Each point is reached from the start by the listed moves, each made once or not at all, plus a little noise. Say if it took an odd or an even number of moves. Then give how often each move was made.
In the rows, zero is written as 128.

Moves:
(1): [204 120 142]
(2): [136 182 115]
(3): [117 145 195]
Start: [134 136 123]
Points:
[219 180 126] -> even (1, 1, 0)
[205 126 140] -> odd (1, 0, 0)
[138 182 115] -> odd (0, 1, 0)
[120 150 193] -> odd (0, 0, 1)

Moves:
(1): [206 137 121 131 132 127 119 130 144 136 121 143 118]
(2): [127 197 129 126 119 119 124 142 134 114 133 118 143]
(3): [135 133 210 120 129 127 132 130 116 139 133 131 131]
(4): [123 126 136 208 139 130 129 126 123 141 141 136 137]
(5): [128 142 137 121 220 114 131 109 124 105 113 134 127]
(6): [124 137 121 138 132 204 108 133 130 107 134 135 126]
(7): [141 133 116 125 136 143 197 136 119 133 114 125 141]
(8): [129 112 126 131 140 120 119 195 117 118 138 127 142]
(9): [114 127 139 124 136 134 135 138 202 129 124 132 136]
(10): [130 141 125 127 142 136 111 134 121 188 124 117 129]
(11): [134 128 122  99 128 123 143 108 127 130 210 119 140]
(12): [105 139 121 126 129 130 131 124 119 132 135 214 127]
Start: [103 129 139 152  96 166 156 139 118 134 162 141  81]
Points:
[ 94 203 133 249 124 241 103 230 103 160 198 135 121] -> odd (0, 1, 0, 1, 0, 1, 0, 1, 0, 1, 0, 0)
[192 212 208 115 131 176 214 221 184 194 230 132 139] -> even (1, 1, 1, 0, 0, 0, 1, 1, 1, 1, 1, 0)
[ 90 146 124 208 118 184 239 123  90 156 248 224 124] -> even (0, 0, 0, 1, 0, 0, 1, 0, 0, 0, 1, 1)
[196 121 131 238 128 175 212 213 110 147 161 164 103] -> even (1, 0, 0, 1, 0, 0, 1, 1, 0, 0, 0, 0)
[ 95 190 129 235 128 246 196 236 174 102 177 140 137] -> even (0, 1, 0, 1, 0, 1, 1, 1, 1, 0, 0, 0)
[167 152 148 119 205 148 173 112 201 122 220 161  93] -> even (1, 0, 0, 0, 1, 0, 0, 0, 1, 0, 1, 0)

Moves:
(1): [143 141 123 131 153 136 138 144 116 133 153 134 134 115 144 131 141 142
 134 134 115 124 128 118]
(2): [127 156 125 123 119 145 126 120 115 118 137 141 109 141 124 117 114 120
 124 138 125 130 142 115]
(3): [139  93 172 130 118 110 145 150 120 134 133 146 119 113 123 145 114 115
 123 116  99 130 146 145]
(4): [128 138 113 155 139 122 130 122 119 134 134 112 127 141 135 136 108 134
 127 127 136 115 130 126]
(5): [ 81 126 151 103 152 131 128 117 122 124 149 137 119 115 130 125 104 134
 109 125 122 127 139  97]
(6): [140 104 146 117 126 160 132 125 161 120 119 156 113 134 139 132 125 104
 104 147 155 120 144 110]
(7): [115 132 112 143 132 145 149 131 112 135 143 109 123 126 114 115 113 119
 124 149 123 128 117 112]
(8): [124 133 103 123 140 122 117 153 120 120 125 133 117 125 127 123 121 118
 134 121 128 126 130 129]
(9): [138 135 109 130 113 117 136 133 151 120 137 131 136 140 122 131 106 130
 131 127 108 129 125 123]
(10): [124 127 128 125 110 125 106 130 143 151 136 113 126 100 139 139 151 129
 111 130 124 136 148 127]
(11): [109 109 132 124 110 154 114 132 122 133 156 132 119 139 149 126 121 139
 141 136 130 109 131 150]
(12): [105 116 120 126 116 122 142 107 118 140 154 171 131 143 126 110 126 109
 106 115 130 120 126 129]
(13): [145 123 125 150 124 141 124 140 124 114 113 108 160 127 145 112 101 128
 124 107 127 141 140 136]
(14): [141 122 130 109 146 118 111 130 115 130 137 118 142 157 117 127 123 112
 113 135 131 135 119 125]
(15): [117 134 135 118 112 121 129 147 121 143 118 140 128 130 134 106 126 147
 116 139 138 111 127 127]
(16): [106 129 149 108 119 115 129 148 128 144 122 140 148 126 139 150 137 101
 151 124 133 136 122 121]
(17): [108 133 142 150 142 119 133 140 134 106 149 127 127 148 114 114 152 122
 124 136 124 115 147 118]
(18): [128 124 122 129 135 132 127 134 138 143 125 133 123 143 112 134 140 136
 131 115 130 144 132 112]
(19): [119 129 151 123 139 126 113 111 152 151 130 153 122 123 119 106 124 112
 130 134 126 142 126 139]
(20): [124 133 124 145 133 133 113 133 122 123 125 147 141 123 116 136 113 130
 121 144 124 139 128 135]
(21): [134 121 137 120 126 118 140 132 122 123 155 129 132 103 121 130 118 138
 138 135 166 151 138 136]
(22): [129 130 136 144 119 115 119 134 137 125 131 120 104 129 150 133 153 142
 124 122 135 158  93 116]
(23): [110 113 114 108 130 119 127 109 123 133 115 141 117 144 153 110 120 125
 129 160 120 138 160 134]
(24): [128 144 118 126 137 135 146 138 132 124 117 114 130 147 134 135 132 129
 118 120 132 140 121 167]
Start: [122 102  96 111 149 122 117 104 142 129 125 140 142 128 136 136 125 100
  99 117 101 122 184 159]
Points:
[ 67  95  63  60 129 136 101 134 112 181 248 201 163 147 177  66  49  32
 101 172  94 176 249 157] -> even (1, 1, 0, 0, 0, 0, 1, 1, 1, 1, 1, 1, 1, 1, 0, 1, 0, 0, 1, 0, 1, 0, 1, 0)
[ 13  27 159  76 100 104 172 124 131 171 231 246  93 152 206 118  32  75
  60 178 130 129 219 119] -> odd (0, 0, 1, 1, 1, 1, 1, 0, 1, 0, 1, 1, 0, 0, 1, 1, 0, 0, 0, 0, 1, 1, 1, 0)
[ 47 149 115 109 145 139 112 161 135 150 187 181 154 223 113  90  78  49
  89 197  87 131 184 181] -> odd (0, 1, 0, 0, 0, 0, 1, 0, 1, 0, 1, 0, 0, 1, 1, 1, 1, 0, 1, 1, 0, 0, 0, 1)
